Rows are points. The ring and each string are closed loops that go straight from each point to the next, and from the last back to the first. Before rounding, they use only three directions, however many columns there are. How many times does the string pass through the ring? Passing back the other way cancels.

Ring:
[[-39 -33  -9 -44]
 [-18 -18 -22 -30]
 [ 11  22 -12  -4]
 [ 12  42   4   7]
 [ -7  32  15  -3]
 [-32 -12   8 -33]]
String:
[[ 23  -2 -22 -20]
 [ 20   9 -12 -14]
 [-14  11  -6 -12]
 [-14  26  -8   1]
 [ 18  50  -4  16]
 [ 37  54   4  15]
 [ 28  43   6   6]
 [ 31  48   8  10]
 [ 34  60  10  18]
 [  7  54   3  18]
 [ -8  31  -2   2]
 [ -7  13  -3 -12]
 [ 15  24  -3  -5]
 [ 32  34  -9   3]
 [ 21  17 -12  -8]
 [ -4   7 -11 -14]
 [-15   4 -12 -15]
 [-25  -5 -22 -18]
 [-24 -30 -32 -35]
 [-19 -45 -28 -49]
 [-16 -28 -15 -40]
 [-21   0  -6 -20]
 [-38 -17 -14 -30]
 [-46 -35 -19 -42]
 [-39 -55 -21 -57]
 [-34 -58 -23 -59]
 [-39 -53 -27 -54]
 [-35 -18 -19 -29]
 [-26  -7 -14 -23]
 [ -9  -6 -10 -25]
 [  4 -12 -23 -26]]
Times through: 1
String:
[[-15  15   5 -12]
 [-27  18   8  -9]
 [-23  13  21 -18]
 [-21  -3  26 -32]
 [-13  -6   8 -30]
 [-24  -4   2 -25]
 [-37   0  -3 -20]
 [-47 -34   0 -47]
 [-43 -51  -4 -60]
 [-24 -30  -6 -44]
 [-29 -37 -11 -47]
 [-16 -12  -7 -30]
 [-32  -6 -11 -23]
 [-41 -23 -24 -31]
 [-21 -33 -30 -39]
 [  2 -27 -26 -37]
 [  6 -14 -23 -28]
 [  6  -2 -16 -21]
 [-16   8  -8 -14]
 [ -2  19 -15  -4]
 [ 22  34 -15   6]
 [ 41  39  -7   6]
 [ 18  28  -2  -2]
 [ -4  23  -2  -5]
 [-12  33  -1   3]
 [ 18  59  13  17]
 [ 21  51  18  10]
 [  7  33  14  -2]
 [-10  18   5 -10]]
Times through: 5

Ring:
[[-37 -42  15  14  -7 -31]
 [-14 -21  22   7  10 -30]
 [  6   3  17 -16  16   1]
 [  6   9  -3 -37   9  38]
 [-15  -9  -6 -33  -9  42]
 [-43 -40   7  -4 -23   4]]
String:
[[-60 -57  27  11 -39 -14]
 [-57 -56   8  11 -28 -15]
 [-31 -33  -8  -2  -3  -6]
 [-28 -29   6  -3  -5  -6]
 [-36 -37  25   6 -16 -16]
 [-50 -57  32  30 -17 -53]
 [-36 -47  17  29   4 -59]
 [-26 -37  37  27   4 -58]
 [ -9 -19  12  10  21 -39]
 [ -8 -12  -3  -9  15  -6]
 [ -9 -12  15  -9   5  -3]
 [  3   0  31 -12   9  -3]
 [ 20  16  29 -21  22   4]
 [ 14  10  -1 -24  27  10]
 [ -2  -5  -5 -18  15   8]
 [ -6  -7  12 -15   5   6]
 [  4   3  34 -16   6   4]
 [ 17  11  33 -13  22  -7]
 [  9   1  19  -6  25 -17]
 [ -9 -13   4  -8  11  -6]
 [-15 -19  17  -2   4 -13]
 [-25 -31  37  14  -4 -36]
 [-36 -45  22  26   0 -53]
 [-40 -47   8  20  -2 -42]
 [-46 -51   7  18 -10 -34]
 [-34 -36  -1   2  -5 -13]
 [-28 -29   6  -4  -7  -3]
 [-43 -42  22   3 -25  -8]]
Times through: 5

Ring, 8 rows:
[[ -6  -4  -9  -7   0 -12  11   2   8]
 [-16  -1   3  -8   3  -9  -5   4  -9]
 [-18  12  21  -7  10  -3 -33   8 -27]
 [-15   5  20  -5   7   3 -29   6 -27]
 [ -5  -5   6  -1   0   3  -8   2 -11]
 [ 18   1  -9   1  -1  -3   8   0  19]
 [ 30   9 -15   1   0 -10  14   1  36]
 [ 17   4 -17  -3   0 -14  18   1  30]]
String, 30 rows:
[[-24 -28 -17  -7  -8  -9  28  -3  -2]
 [-12  -9  -5  -6  -1  -8   8   1  -2]
 [-30 -20  -7 -10  -3  -9  13   0 -13]
 [-27  -2   6 -11   4 -11  -8   5 -18]
 [-13  20  18 -10  13 -11 -31  10 -17]
 [  3  23  14  -5  11  -8 -27   8  -4]
 [ -8  34  31  -8  18  -7 -52  13 -24]
 [-16  32  38  -9  19  -4 -60  14 -37]
 [-36  -9  18  -9   4   1 -22   5 -40]
 [-33   3  28  -8   8   3 -39   8 -46]
 [-32 -15  11  -7   0   3 -12   3 -34]
 [-12  -2   8  -4   3  -1 -12   4 -16]
 [-24 -19   3  -5  -3   2   0   0 -22]
 [-26 -15  14  -3  -1   9 -16   2 -35]
 [-13  -5  16  -1   1   9 -22   3 -27]
 [ 10  14  13   0   6   2 -24   5  -5]
 [ -3 -14   0   1  -4   7   1  -1  -8]
 [ -4 -22  -9   1  -8   5  15  -3  -2]
 [ -5 -17  -9  -2  -6   0  14  -2   1]
 [  3  -6  -6  -2  -2  -3   7   0   7]
 [  5 -16 -16   0  -7  -3  23  -3  15]
 [ 40  10 -18   4  -1  -8  17   0  44]
 [ 55  29 -15   4   5 -13   7   3  55]
 [ 38  24  -9   1   6 -12   1   4  39]
 [  7   5  -2  -3   3  -7  -2   3   8]
 [  0 -16 -18  -3  -6  -8  26  -3  16]
 [ 14 -10 -27  -2  -6 -14  36  -3  36]
 [ 24   8 -21  -3   1 -18  22   1  41]
 [ 18   6 -21  -4   0 -20  24   1  38]
 [-12 -21 -22  -7  -7 -14  33  -3  14]]
Times through: 1

Ring, 9 rows:
[[ 24   5  -7   8  15 -16  -1  12  13 -10   6]
 [  0  -4   8   5 -11  -2   4  -1  10  -7  -2]
 [-17 -10  14   0 -26   8   8 -13   5   2  -5]
 [-26 -12  13  -6 -30  16   9 -22  -3  17  -4]
 [-21  -9   6  -7 -19  15   7 -20  -6  23  -1]
 [ -1  -2  -7  -5   4   5   3  -9  -6  23   6]
 [ 15   4 -17  -2  21  -5   0   0  -2  19  11]
 [ 34  10 -22   3  34 -18  -2  12   6   5  15]
 [ 35  10 -19   6  32 -20  -2  14  10  -2  13]]
String:
[[  5   1   0   7   5   0  -3   9   1   1  -1]
 [  4   1  -4   4   9   2  -3   6  -4  10   1]
 [  9   3 -16  -5  18   0   0  -4  -7  26  11]
 [ 16   6  -7   9  18  -6  -7  17   1   0   2]
 [  9   1  -6   2   8  -4   0   2   3   6   5]
 [ 22   5 -20  -4  25 -11   2  -2   3  17  16]
 [ 44  13 -35  -4  47 -24   0   5   6  17  25]
 [ 44  14 -23  10  43 -24  -7  25   9  -5  13]
 [ 17   5  -6   8  15  -9  -3  13   6  -4   3]
 [ 27   8  -9  12  23 -15  -6  22   9 -12   4]
 [ 36   9 -15   6  26 -24   0  13  16 -10  13]
 [ 31   5 -10   5  17 -23   3   7  19 -13  11]
 [ 17   4   2  14   7 -12  -4  19  12 -19  -2]
 [  7   0   0   5   2  -4   0   4   5  -1   1]
 [  4  -1   6   9  -4  -3  -1   8   7  -9  -3]
 [ -2  -3  12  11 -10   1  -2  10   7 -13  -8]
 [ -2  -3   5   4  -7   1   2   0   4   0  -2]
 [-16  -9   9  -5 -22   8   9 -19   2  12   0]
 [-16  -9   8  -5 -20   9   8 -18   1  13   0]
 [ -8  -4   9   6 -11   6   0   2   0   1  -6]
 [-36 -15  15 -10 -36  23  11 -30  -7  26  -5]
 [-35 -16   7 -19 -32  23  15 -42 -10  41   3]
 [-17  -9  -1 -13 -15  13  10 -28  -6  32   6]]
Times through: 0
String, 30 rows:
[[ 50  13 -33  -1  46 -31   1   9  14   4  25]
 [ 34   8 -20   1  29 -22   2   5  12   2  17]
 [ 16   2  -9   0  11 -10   4  -2   8   5  10]
 [ 13   2  -5   4   8  -8   1   4   7  -1   5]
 [ 14   0  -5   0   3 -12   6  -4  13  -2   9]
 [  5  -4   3   0  -8  -7   8  -8  13  -4   4]
 [ -4  -6   5  -2 -15   0   9 -14   9   3   3]
 [ -1  -3   6   5  -8   0   2   0   5  -2  -2]
 [ -6  -4  12   9 -13   4  -1   6   5  -9  -8]
 [-30 -14  21  -3 -39  16  10 -21   2   6  -8]
 [-50 -23  25 -17 -60  27  21 -51  -2  27  -5]
 [-25 -13  11 -10 -30  14  12 -28   0  19   0]
 [ -6  -5   4   0 -10   5   4  -8   2   8   0]
 [ -5  -4   7   5  -9   4   1   1   2   1  -4]
 [-26 -12  18  -1 -32  16   6 -15  -1   7  -9]
 [-43 -20  22 -13 -51  23  17 -41  -1  22  -5]
 [-32 -17  16 -13 -41  16  17 -37   2  20  -1]
 [-15 -10   8  -7 -23   7  11 -23   4  13   2]
 [-20 -13  16  -5 -34   8  13 -24   8   4  -2]
 [ -8  -8  15   3 -25   0   9 -10  14 -10  -4]
 [  5  -4   3   1  -9  -7   8  -8  13  -4   4]
 [ 10   0  -4   0   3  -8   5  -4   9   2   7]
 [ 16   3  -4   7  10  -9  -1   9   8  -5   4]
 [ 22   6  -5  13  17 -12  -6  21   8 -12   1]
 [ 44  13 -20  11  38 -27  -5  24  14 -12  13]
 [ 51  14 -33  -1  47 -32   2   8  15   5  26]
 [ 32   7 -24  -4  30 -19   4  -1   9  12  20]
 [ 21   5 -14   1  19 -12   1   4   6   6  11]
 [ 25   8  -9  11  23 -13  -6  21   7  -8   4]
 [ 38  12 -16  14  36 -21  -9  29   9 -12   7]]
Times through: 4

Ring (6 x 12):
[[ -2  18 -17  12 -32   3  -4  14  27  -8  11 -22]
 [  2  15 -13  15 -28  -1   2   5  24 -16   7 -11]
 [  5  -2  -2  -4   7 -11   7 -26   0 -24   5  13]
 [ -3 -12   8 -27  30  -8  -3 -35 -15  -9  13  11]
 [ -4 -10  -4 -29  27  -8  -7 -26 -13  -8  16   2]
 [ -3   2 -23 -14   3  -5  -7  -4   4 -13  15 -12]]
String, 32 rows:
[[ -6   1 -20 -21   7  -3 -11  -3   1  -6  19 -16]
 [  5   0 -56 -13   6 -18   2  -2   2 -41  10  -6]
 [  3   2 -37  -9   1 -12   1  -4   5 -30  10  -6]
 [  2   2 -25  -7   0 -10   0  -8   5 -24  10  -3]
 [ -5   4  -7 -11  -2   1  -9  -4   7  -2  16 -14]
 [ -6   4   1 -11  -1   2  -9  -7   7   2  16 -12]
 [  2   0 -28 -11   5 -11   0 -10   2 -25  11  -3]
 [  5  -4 -36 -15  13 -17   3 -14  -3 -35   9   3]
 [  2  -7 -28 -21  19 -15   0 -18  -7 -28  11   3]
 [  3  -8 -25 -21  22 -16   2 -23 -10 -30  10   8]
 [ -1  -2  -8 -14   9  -6  -3 -16  -1 -13  13  -1]
 [ -9  -3  14 -22  14   3 -12 -19  -3   9  19  -7]
 [-10 -13  26 -35  34   0 -12 -36 -17  12  20   4]
 [ -3 -17  17 -33  40  -9  -3 -45 -21  -6  14  17]
 [  4 -15   3 -23  35 -17   6 -45 -18 -26   7  25]
 [  7  -8 -13 -11  18 -18   9 -32  -7 -34   4  19]
 [ -1   1  -3  -9   3  -4  -2 -15   3 -11  12  -1]
 [ -2   2  -1  -9   2  -3  -4 -14   4  -8  12  -3]
 [  8  -4 -14  -4   9 -17  11 -28  -2 -36   3  18]
 [ 18  -8 -23   1  15 -29  23 -40  -7 -60  -6  36]
 [ 12  -7 -13  -2  14 -21  17 -36  -5 -45  -1  28]
 [  7  -4 -12  -6  11 -16   9 -28  -3 -33   4  16]
 [  1   1  -8  -8   3  -7   0 -16   3 -16  10   1]
 [ -6  -3  17 -16  12   0  -6 -23  -2   3  15   0]
 [ -6 -12  28 -27  30  -3  -6 -40 -15   4  15  11]
 [ -8  -7  21 -25  22   1 -10 -28  -9   8  17   1]
 [ -4  -2   4 -16  10  -2  -6 -18  -1  -3  15  -3]
 [ -1  -6  -6 -19  18  -9  -2 -23  -6 -14  12   4]
 [ -8  -2   7 -20  12   1 -11 -16  -2   5  18  -7]
 [ -9  -6   5 -29  20   0 -13 -19  -8   6  20  -8]
 [ -2  -9 -22 -30  26 -11  -6 -19 -12 -17  16  -2]
 [ -3  -4 -25 -25  17  -9  -8 -11  -5 -15  17  -8]]
Times through: 2

Ring, 9 rows:
[[  7   4 -21  18 -22 -18   3  11   8  21  -7  -2   2  24]
 [  8   5 -29  18 -12 -16  -2  10  -4  28 -17  12   9  13]
 [  3  -2 -25  15   4 -11  -1   9 -13  23 -24  22  10  -6]
 [ -6 -16  -3   9  17  -5  10   8 -10   5 -21  14   2 -23]
 [-10 -16   9   2  21   7  14   5  -7 -12 -10   9  -3 -22]
 [-10  -4   9  -7  18  25  11  -1  -9 -27   6  10  -4  -7]
 [ -4  15  -1 -11   3  36   3  -6  -7 -31  22   9  -2  20]
 [ -1  15  -4  -4 -11  23   4  -2   3 -22  23  -1  -4  32]
 [  4   5  -9  11 -25  -7   8   8  15   2  10 -13  -5  33]]
String (27 x 14):
[[  2   1 -14  11  -6  -5   4   7  -1   8  -6   6   2  10]
 [  0 -14  -6  20  -9 -25  12  15   9  18 -17  -5  -2   0]
 [  9   1 -38  22  -4 -22  -6  11 -13  41 -32  25  15  -1]
 [  9  12 -47  15   5  -6 -14   5 -27  37 -31  41  22  -1]
 [  6  14 -37   8   6   5 -11   2 -24  20 -19  35  17   3]
 [  0  -1 -12   9   0  -2   4   6  -4   6  -9  10   3   3]
 [  0 -15 -12  20   0 -25   9  14   1  24 -26   6   3 -10]
 [  8   4 -40  20   0 -17  -8  10 -18  40 -33  30  18  -3]
 [ 15  24 -60  17  -4  -5 -22   4 -29  43 -28  45  27  13]
 [  8  17 -35   9  -5   5 -10   2 -15  17  -9  25  14  17]
 [  3   6 -18   9  -6   1   1   5  -4   7  -4  10   5  14]
 [ -1 -11  -1  16 -13 -19  14  13  14   8  -6 -12  -6   9]
 [  3 -13   1  25 -36 -37  19  19  34  16   1 -34 -13  29]
 [  5   6  -7  14 -36 -13  11  10  25   3  15 -24  -9  44]
 [  6  25 -17   1 -26  17  -1  -1   7 -11  25  -4  -1  50]
 [  1  10 -11   2  -6  13   2   1  -3  -7   7   7   1  19]
 [ -3  -1   4   4  -9   4  12   5  10 -13  11 -10  -8  17]
 [ -5   0  11   0 -12  10  15   4  14 -23  20 -16 -12  23]
 [  0  33  -9 -16 -10  50  -3 -12  -6 -39  40   7  -1  47]
 [  3  41 -22 -17  -6  54 -11 -14 -17 -31  34  21   6  46]
 [ -1   7  -7   1  -4  12   4   2  -1 -10   8   4  -1  17]
 [ -3  -6   5   7  -8  -3  14   8  11  -8   5 -10  -8  11]
 [ -1   2   7   6 -27  -1  16   7  24 -15  23 -26 -13  37]
 [  5  13  -8   9 -35  -2   8   6  21  -5  22 -20  -8  49]
 [ 10  18 -24  13 -35  -6   0   6  13  10  13  -8   0  49]
 [ 11  12 -27  19 -33 -18   0  10  12  22   0  -5   3  39]
 [  8  15 -31  12 -15  -4  -6   5  -5  18  -6  13   9  25]]
Times through: 5
String (24 x 14):
[[  8  24 -23   4 -26  11  -3   0   4  -2  18   1   2  47]
 [  8   5 -11  19 -42 -22  10  13  28  11  12 -26  -8  47]
 [  1 -14   2  21 -25 -29  18  16  25  11  -3 -24 -10  18]
 [  1  -6  -6  15 -14 -16  11  11  11   9  -5  -8  -3  12]
 [  5  11 -23   9  -8   2  -2   4  -6  10  -4  13   7  17]
 [ 16  26 -56  18 -16  -7 -19   5 -17  40 -18  32  22  27]
 [  8   1 -32  22 -11 -24  -2  12  -4  36 -25  14  10   7]
 [  0 -15  -8  19  -5 -24  11  14   6  19 -19  -1   0  -4]
 [  1   1 -18  10   2  -3   1   6  -8  11 -13  15   6   1]
 [  4  10 -33   7  11   6  -9   2 -25  18 -21  36  16  -4]
 [ -2  -8 -20  11  20  -5   0   7 -22  19 -31  31  12 -25]
 [-10 -31   8  14  20 -19  18  14  -2   9 -29   5  -3 -36]
 [-11 -22   5   5  30   0  13   7 -15  -1 -25  19   1 -38]
 [ -9  -6  -2  -3  28  20   5   0 -22 -11 -12  26   5 -23]
 [ -2   3  -9   2   5  11   3   2  -8  -5  -1  13   2   4]
 [ -9 -19  15   6   6  -3  20   9   7 -12  -3  -8 -10 -10]
 [-16  -7  22 -15  27  37  15  -4 -11 -44  13   9  -8 -14]
 [ -8  17   0 -19  20  52   0 -11 -21 -41  21  23   1   8]
 [ -2  16 -12  -7   6  30  -2  -5 -14 -18  11  18   4  15]
 [ -3   3  -1   0   0  14   7   2  -1 -14   8   3  -3  11]
 [ -5   0   8  -1  -5  14  13   2   8 -23  17  -9  -9  17]
 [ -2  17   2  -8 -14  30   6  -4   7 -32  33  -8  -8  39]
 [ -3  -5   8   7 -14  -2  16   8  17 -12  12 -18 -11  19]
 [  2  14 -17   1  -6  15  -1   0  -6  -5   7  11   4  22]]
Times through: 1
